Every row gives one point. The last column is the point's height on a tilted bowl or saddle (a function of degree 2), plus a little noise. Count its main directions that bend up, bend down and stay straight.

Points (11 x 3):
[[-26  -2  17]
 [  0 -26   8]
 [ 10  14  14]
 [ 30   4  16]
 [-13  10  16]
 [ 29  -3  15]
 [-60  -3  60]
 [ -2   7   9]
 [-16  -2  11]
 [ -1  -5   4]
 [ -9  14  17]]
Directions: 2 up, 0 down, 0 straight

Points (17 x 4):
[[  5 -25   4  -9]
 [ 30  52 -25   5]
 [-32  40  -2   0]
 [ 35   7  12 -27]
 [ -5   8  47   0]
 [-30  20 -19   0]
 [-33 -12   3 -18]
 [-33 -17  -1 -16]
 [ 28   6 -15 -22]
 [ 12   2  57   7]
 [ 56 -23 -33 -60]
 [-18 -10  51  -5]
 [ 55 -14   1 -57]
 [ 31  12   1 -23]
 [-19   4 -40  13]
 [ -7   2 -21  -2]
 [-26 -58 -10  13]]
Directions: 2 up, 1 down, 0 straight

Points (27 x 5):
[[  3  18 -51  42  16]
 [-27 -19 -19   7  10]
 [  6   3  35 -24  22]
 [  1  18 -33 -21   9]
 [ 23   5  14  34  30]
 [  1   4 -12   1   9]
 [-17  24  16 -45  31]
 [ -7 -29  -5  50  22]
 [ 16 -12   9  25  17]
 [ 20 -20   3  19  16]
 [ 46  -1  -6  14  26]
 [ 33 -21 -40  19  12]
 [-12  11   9  -9  13]
 [ 20 -32   5 -30  25]
 [ -3  13 -13  43  25]
 [  5 -11 -39   6   6]
 [-34  60   3   1  60]
 [ -6  -9 -47 -20   9]
 [-14   5  28   4  10]
 [ 36  23   8  -6  35]
 [  7   1  10  -1  13]
 [ -2  22 -40 -50  20]
 [-17 -21 -39  16  16]
 [-13  15 -18  36  22]
 [ 18  45 -27  -3  21]
 [-30  16  -1  32  26]
 [  6   6  16   4  16]]
Directions: 3 up, 1 down, 0 straight

Points (26 x 5):
[[ -1  12  25   0 -24]
 [-15  -7   0 -24 -18]
 [ 48  11  45  15  11]
 [-10  18  29  18  -7]
 [ -2 -29  -1  -4  -4]
 [-18 -16 -13  10   3]
 [-26 -34 -10 -60   8]
 [-16   8  41  -2 -19]
 [-11  34   0 -15 -51]
 [ 15  -9 -35 -13 -16]
 [-35  25   7  31  18]
 [-26 -19 -22 -39   0]
 [  4 -26  17 -41 -17]
 [ 11  33  25   1 -47]
 [ 13  12  19  10 -15]
 [ -4  -9 -11  25  10]
 [  6 -13 -27   0  -6]
 [  9  14  38   0 -26]
 [ -7  14   7  21   0]
 [ -4  39   2 -13 -60]
 [-34 -15  -9 -19  -1]
 [ 32  17 -17   0 -34]
 [ 39 -25  -2   4   5]
 [-20 -12 -12  -4  -2]
 [-18  10  17 -12 -26]
 [ 22  24 -10   3 -35]]
Directions: 2 up, 1 down, 1 straight
